Rows are points. Each copy is the shape, with its points in the same order, turned, moved and blurred by noise. Is it also mirrored, or only turned?
In the rows, zero is written as 128.

Shape, 5 rows:
146; 134
78; 159
97; 124
132; 140
164; 102
Copy 1 (5 x 2):
107; 128
171; 151
151; 116
116; 137
83; 101
Copy 1 is: mirrored
Copy 2, 5 rows:
142; 114
71; 109
99; 139
126; 113
167; 140
Copy 2 is: mirrored
Copy 3, 5 rows:
138; 141
107; 78
145; 93
130; 130
173; 155
Copy 3 is: only turned

Shape, 8 rows:
137; 106; 129
163; 114; 119
164; 108; 173
112; 169; 106
130; 110; 158
86; 109; 166
82; 131; 118
114; 127; 160
Copy 1 (8 x 3):
148; 119; 136
148; 102; 111
123; 85; 145
118; 177; 102
129; 110; 150
129; 136; 188
142; 180; 146
113; 128; 157
Copy 1 is: mirrored
Copy 2:
133; 103; 143
154; 118; 156
167; 103; 104
93; 161; 151
132; 101; 112
92; 87; 97
74; 114; 141
113; 114; 105
Copy 2 is: mirrored
Copy 3:
137; 120; 150
156; 109; 141
124; 83; 173
114; 125; 82
112; 107; 154
78; 139; 167
98; 154; 120
94; 116; 153
Copy 3 is: mirrored
Copy 4 (8 x 3):
136; 145; 126
157; 144; 138
129; 166; 172
129; 75; 124
109; 148; 145
71; 138; 126
98; 99; 99
96; 129; 145
Copy 4 is: mirrored

Shape:
161; 165; 108; 119
120; 113; 157; 105
183; 135; 108; 112
127; 97; 143; 145
147; 140; 99; 95
157; 134; 112; 117
97; 92; 142; 122
Copy 1 (7 x 4):
114; 148; 75; 114
106; 150; 159; 118
111; 147; 86; 75
140; 120; 156; 102
88; 135; 99; 106
110; 136; 102; 97
112; 118; 173; 123
Copy 1 is: only turned
Copy 2, 7 rows:
170; 90; 89; 131
103; 99; 129; 103
174; 69; 116; 120
125; 118; 156; 110
140; 79; 105; 149
152; 93; 117; 132
92; 123; 148; 128
Copy 2 is: only turned
Copy 3 (7 x 4):
168; 145; 135; 177
146; 129; 112; 96
168; 110; 131; 177
127; 110; 149; 108
147; 137; 104; 171
150; 124; 132; 162
107; 123; 120; 94
Copy 3 is: only turned
Copy 4:
131; 157; 67; 161
118; 147; 151; 164
144; 123; 77; 180
137; 140; 147; 126
107; 135; 82; 161
131; 144; 94; 162
104; 133; 157; 131
Copy 4 is: mirrored

Shape:
144; 150; 125; 140; 87; 114
114; 139; 137; 101; 155; 183
129; 84; 139; 120; 133; 157
149; 154; 94; 156; 101; 95
152; 117; 165; 135; 134; 122
157; 147; 91; 153; 112; 128
71; 114; 137; 96; 167; 176
101; 103; 154; 110; 124; 157
149; 112; 138; 138; 128; 84
137; 93; 151; 75; 135; 131
Copy 1, 10 rows:
142; 109; 134; 124; 96; 106
131; 156; 148; 104; 126; 194
99; 111; 143; 122; 155; 169
124; 133; 135; 149; 89; 78
140; 111; 152; 139; 155; 129
114; 141; 151; 146; 90; 104
122; 166; 109; 107; 154; 210
126; 117; 123; 108; 147; 180
129; 114; 132; 139; 153; 92
113; 120; 142; 86; 176; 141
Copy 1 is: mirrored
Copy 2:
154; 92; 130; 122; 85; 157
140; 127; 108; 117; 185; 133
130; 142; 126; 171; 142; 138
147; 72; 116; 115; 69; 120
165; 145; 149; 132; 113; 137
155; 67; 116; 132; 96; 119
105; 160; 88; 127; 186; 133
126; 151; 116; 145; 142; 169
139; 131; 154; 134; 80; 122
107; 143; 169; 135; 144; 145
Copy 2 is: only turned
